Rows are points. A path goes straight from each point to the next, and from the last back to the first. The post is the endless flat space through its rows: a point in 2 columns, a line in 3, a plane in 4, and so on, so that a path can go around it. Count how often the path circles the post. Going back the other way cancels.
In the rows, zero is written as 128.

Post (1 x 2):
[[108 140]]
Path (14 x 2):
[[110  92]
 [ 78 128]
 [ 78 166]
 [144 211]
 [164 139]
 [162 158]
 [183 201]
 [150 117]
 [109 105]
 [ 45  92]
 [ 76 136]
 [ 93 209]
 [128 157]
 [142 127]]
Times around: 2

Post (5 x 6):
[[133 147  78 126 124  81]
 [123 122  81 210  93  50]
 [153 128  66 138 102 167]
 [ 62  94 223 121  97 107]
 [ 93 104 234 115 182 158]]
Path, 20 rows:
[[178 128 138 195 117  99]
 [168  67  67 114  92 104]
 [ 94  68 157 177 132 132]
 [165  79 107 122 201 119]
 [191  80  86  99  72 130]
 [150 144 148 188  58 111]
 [163 125 158 195 120 139]
 [141 152 143  97 130  87]
 [137 183 157 110 155 102]
 [178  80 157 163  99 133]
 [ 77  56 182 155  90  42]
 [ 64 113 131  71 152  41]
 [ 46 139 146 157  88 125]
 [ 86 169 168  87  39 115]
 [121 107 175 194  92  94]
 [153  51 157 154 105 121]
 [130  85 116 153 153 123]
 [ 41 135 106 130 160  94]
 [ 88 164 134 103 139 112]
 [135 182 165 147 131 111]]
Times around: 2

Post:
[[157 142 158 118 122 157 105 140 174  94 146 114]
 [ 90 131 122  70  93 120  76 160  79  97  89 105]
 [134 162 156 142 135 116 118  92 109  86 128 121]
 [171 193 221  75 158 118 120 158 108  82 132 137]
 [143 125 207 167  76 136  60  83  97  73 151 177]
 [139  88 133 133 118 196  58 133 104  95 107 105]
 [131 145 116 167 155 100 203 137  60 218 100 146]
 [159 126 101 137 147 199  99 132 126  93 144 174]
 [ 86  87 107 120  96 178  56  87 102 134  36 158]
 [118 125 119 142 141  88  64 188  71 154  77 117]
 [151 162 118  92 157 114  68 153 121 170 167  62]]
Path:
[[ 92 159 128 169 118 146  96 113  99  90 107 145]
 [ 95 118 130 132 104 128  91 144  81 114 156 123]
 [ 93  95 167 109  87 130  95 160 106 185 119  73]
 [129 127 134 146 143 173  30 121  90  76 121 121]
 [121 151 113 129  93 148  84 136 115 138 110  96]
 [172 134 138 115 110 157  94 176 109  90 137 125]
 [182 140 183 113  90 157 117 125 103 117 123 115]
 [144 160 123 126 108 158 116 132 165 125 122 151]
 [142 129 192  91  99 208 107 149 113  62 104 175]
 [ 94 164 149 150 180 114  85 124  84 104 134 111]
 [142 119 166 144 173 132  88 130  89 118 109  89]
 [153 166 134 102 161  57  18 162 127 128 150 137]
 [145 120 124 125 116 126 117 126 128 128 145 156]
 [ 97 124 153  99 123  98 123  97 106 127 104 145]
 [ 77 100 119  63 116 153  86 120 111 121 150 132]
 [139 131 136 141 155 101 118 177  91  61  93 125]
 [146 106 149 101  87 130  48 156 100 130 108 114]
 [193 144 154 121 135 160  62 135 132 115  86  97]
 [192 111 119  84 117 170  76 154 144 138 134 124]
 [158 116 101 121 164  97  49  94  96 156 117 141]
 [114 122 159  70 103 100 114 127 129 116 121 112]
 [ 97  88 119 124 124 132  63 119 128 107 135 213]
 [ 80 140 198  71 104 132 112  96 104 125  86 118]
 [155 140 151 130 184 144  84 139 108 154 149 175]
 [154 105 136  86 163 162 100 118 113  97 122 128]
 [163 160 163 101 148 160 144 105 104   7 129 131]
 [168 134 127 114 144 138  91 215  64 101  94  91]
 [170 171 204 123  92 152  96 120 155 148 131 130]]
Times around: 1

Post:
[[111 151 125 195 170 157 120 198 109 130  77 113 117  97 142 147 137 143]
 [ 42 132 121 166  75 137 110 147 143 166 135 147 149 101 148  67 153  69]
 [ 52  86 115 226 129 146  78 141 163 155 166 153 156 131 143 112 184  96]
 [ 83 160 106  99 119  75 121 128  72  97 159 183 211 132 153 129 112 143]
 [114 161 149  87 180  74 107 113 156 107 127 141 158 179 108 123 111 204]
 [ 97  96 124 131 131  89 123 145 120 123 174  90 160 123 148  98 125 221]
 [129 107  97 103  81 147 108 142 115 106 113 141 122 121 114 136  93 148]
 [141 154 136 156 119 135 127 156 141  75 120 165 170 130 113  89 120 126]
 [108 143  86 108 160 104  88 182 133 157  93 175 152 151 115  82 105 131]
 [160 101 152  76 122 124 121 159 124  75 144 110 136 195 108 155 111 118]
 [101  91 121 125 141 148 172 124 156 133 147 169  85 148 144  80  68  72]
 [157 139 116 117 122  92 128 173 148 127 159 138  63 141 136  99 149 109]
 [154 118 157 118 165 104 110 158 163 112 135 128 134  98  48 120 166 147]
 [226 140 135  70 150 116 127 137 134 135 130 105 113 170  50 127 136 162]
 [133 115 185 199 151 121 119 157 133 167 112 183 116 125 159  90  41 143]
 [126 163 110  80 113 144 157 179 177 115 177 167 133 107 122 102 175 137]
 [117 127 177 115 121 113 163 158 115  67 136 174 110 171  86 135 159 150]]
Path (32 x 18):
[[169 138 124  97  90 159 201 148 138 118 113 177  85 102 101  90  74 177]
 [147 114 212 141 113  56 163 180 113 103 146 158 128 163 108  94  69 146]
 [154 140 190 149 143  43  65 132 183 115 140 147 148 137  88 115 122 105]
 [ 80 137 158 168 132  49 103 147 186  95 111 166 132 101 130 102 128  97]
 [125  85 124 147 133 140  82 231 140 120 135 249 181 139 168 119 118 109]
 [135  71 138  81  82 146 181 165 160 127 163 146 105 118 108 150 120 198]
 [169 119 118 165 160  42 164 218  98 133 133  88 132  91  88  47 127 140]
 [114 163  96 121 115 149 151 160 139 119 150 157 119 145 136  96  85 169]
 [ 77  77  84 140  92 189 126 222 115 113 123 135  85 134 162  93 103 120]
 [ 95 120 155  86 115 136 126 180  97 130 119 164 137 148 113 134 130 143]
 [ 75 142 166 129 130  94 136 158  99  85  75 101  59 131  99  93 122 143]
 [156 152 115 184 123 115  81 107 165 142 136 116 122 156  91 129 118 179]
 [ 79 124 156 170 128 110 163  99 140 162 137 130 157 151 119 105 104  93]
 [ 46  97 102 124 140 144 133 125 213 106 142 133 167 152 137  70 115 168]
 [134  88 119 108 129 108 162 123 179 146 192 133 103 178  56 125 160 158]
 [177 151 131 110 140 135 125 182 157 113 131 115  87 124 128 113  75 132]
 [172 193 146 103 133 168 160 143 122  85 118 125 102 124 121  94  94 149]
 [122 158 173 108 155 114 194 168 147  89 173 194 137 108 102  97  88 145]
 [163 135 109 140 106  88 138 176 158 146 104 138  84 104  63  36 104 119]
 [167  86 165 137 144  96 128 132 142 118 113 147 136 210 117 169  68 183]
 [161 155 181 104 172  68 167 136 107 158 131 181  85 115  86 149 174 175]
 [144 159  99  99 127 108 130 150  39  89 117 140 123 170 160 140 117 136]
 [116 124  84 126 151 115 122 136  61 109 180 104 104 134 125 122 165 135]
 [ 93 112 138 108  99 101  95 218  86 117 115 198 116 111  64 102 149 106]
 [130 133 152 160 135 164 148 104  80  83  99 158 129 128 137 119  85 131]
 [115 119 111 176 139 142  88 114  94 168  96 123 143 106 113 144 146 124]
 [145  91 101  57  42 160 155 156 150 100 138 181 155 112 134 107  50 185]
 [145 139 127 167 118 189 127 139 146 165  94 126 133 182 116 133  84 117]
 [ 55 136 128 192 135 108  86 124 124  94 142 152 157 150  88 131 141 131]
 [108 106 140 114 145 138  99 177 192 133 126 172  53 151 114 113 115 125]
 [118 155 105  74 124 111 157 116 110  57 160 199 181 167 122  92 125 156]
 [142  81 173  36 131 130 149 114 215 130 132 106  62 156 113  97 123 144]]
Times around: 1

Post (17 x 18):
[[172 126 100 164  65 102 128 130 140  90  99  54  81 175 152  97 151  92]
 [143  87 107 124  86  93  87 150 110 169  94 111 128  91 117 102 169  99]
 [138 185 155 124 102 195 114 133 101  84 152 145 180 178 101 134 127 161]
 [ 48  65 143  57 167 142 148 147 152 101  94 120 176 156 159 104 153 141]
 [156 113  94 155  88 141 148 124 173 128 107  82 162 139 131 169 120 109]
 [147  86 144 165  56 147 141  72 160 136 109  48 109  82 186 152 101 134]
 [124 119 184 140 146 130 105 177 132 118 131 179 159 168 109 126 130 167]
 [100  94 142  94 198 120 159 204 120  64 117 196 152 108 199  78 129 152]
 [129 134 167 140  99 170 156 154 127 100  91 157 152 144  75  84 148 161]
 [113  53 120  57 177 162 161 177 131 143 145 166 152 169 173  53  96 164]
 [150  79  88 200 140 134 117 101 113 131 121  59 132 136 126 125 137 118]
 [133 149 212  89 143 187 106 153 103 154  77 207 135 163 115 152 165 119]
 [ 50  24 126  41 177 168 149 192 122  91 155 164 146 117 138 115 106 111]
 [161 190 184 113 128 115 145 180  94 125 147 199 136 148  57 148 202 177]
 [121 115 109 200  52 131 137  82 155 117 134 113 123 142 177 134 163 130]
 [105 130 165 119 114 113 143 175  58 162  93 167 146 178 116 134 125 100]
 [106 151  82 165  44 140 102 127 129 150  85  64  91 154 139 163 142 151]]
Path (24 x 18):
[[175 123 122 160  31 211  95 116 160 126  84  78 120 191  87 103 140 217]
 [105 142 190 175  50 107 210 169 154  89  90 105 185 155 156  90 134 200]
 [167  63 134 161 174 134 132 114 174 237  68  85 175 132 112 124  95  78]
 [111  67 104  77  96 181  70 115 181 122 136 105 130 141  94 105 140 125]
 [121  78 144  30 102 102 133 193 100 122  70 153 152 154 145  24 100 199]
 [123  73 140 127 164 182 121 178 183  80 136 171 184 152  95 100 158 150]
 [ 81 107 144 183  63 140 141 119 104 194 135 120 112 106 122 220 129 102]
 [ 81  97 101 121 101 187 137 172 176 116 121 170  81 134 145  95  69 185]
 [117 197  93 132  26 218 165 134 100  89  96 123 154 242  50 108  86 190]
 [ 48 105 114 100 168 164  89 170  96 127 169 175 162 210 156 130 166 199]
 [150  76 117 122  63 113  92 164 150  87 100  94 131 111  82 112 193 143]
 [136 153 115 100 100 107  98 203 116  43  84 124 122 234 109  41  99 161]
 [112  88 148 118 132  83 125 125 138 139  90 121 113 139 126 145 160  24]
 [133 159 101 154 112  49 137 167  89 143 145 130 180 196 197  78 109 153]
 [134 104 126  80 117 150  87 159 128 150 119 153 167 135  76 152  86  79]
 [ 57 112  98  87 110 106  92 183  71 114 105 168 132 225 137 152 185 102]
 [208 121 164  59 139 140 198 154  98 112 101 109 172 167 160  42 178  94]
 [161 128 175 122 108 126  87 118 145 160 166  36  92  93  67 217 175 172]
 [189 136 152  84  80 218 191  85 189 137  86  85 121 177 206  98  45 149]
 [130 114 142  60 130  93 197 142 148 128  65 115 131  45  60 181 195 225]
 [139  93 133 122  44 147 125 160 174 127 139 129 166 163 207  34  98 245]
 [ 84  49 155 125 213 187 104 109  78  98 203  90 189 157  98  89 136 165]
 [115 194 107 161 142  65 197 184 186 139  89 142 136 202 131 206 145 125]
 [ 73 126 118  57 136 164 149 145 127 182  21 182 119 178 149 113 169 143]]
Times around: 4
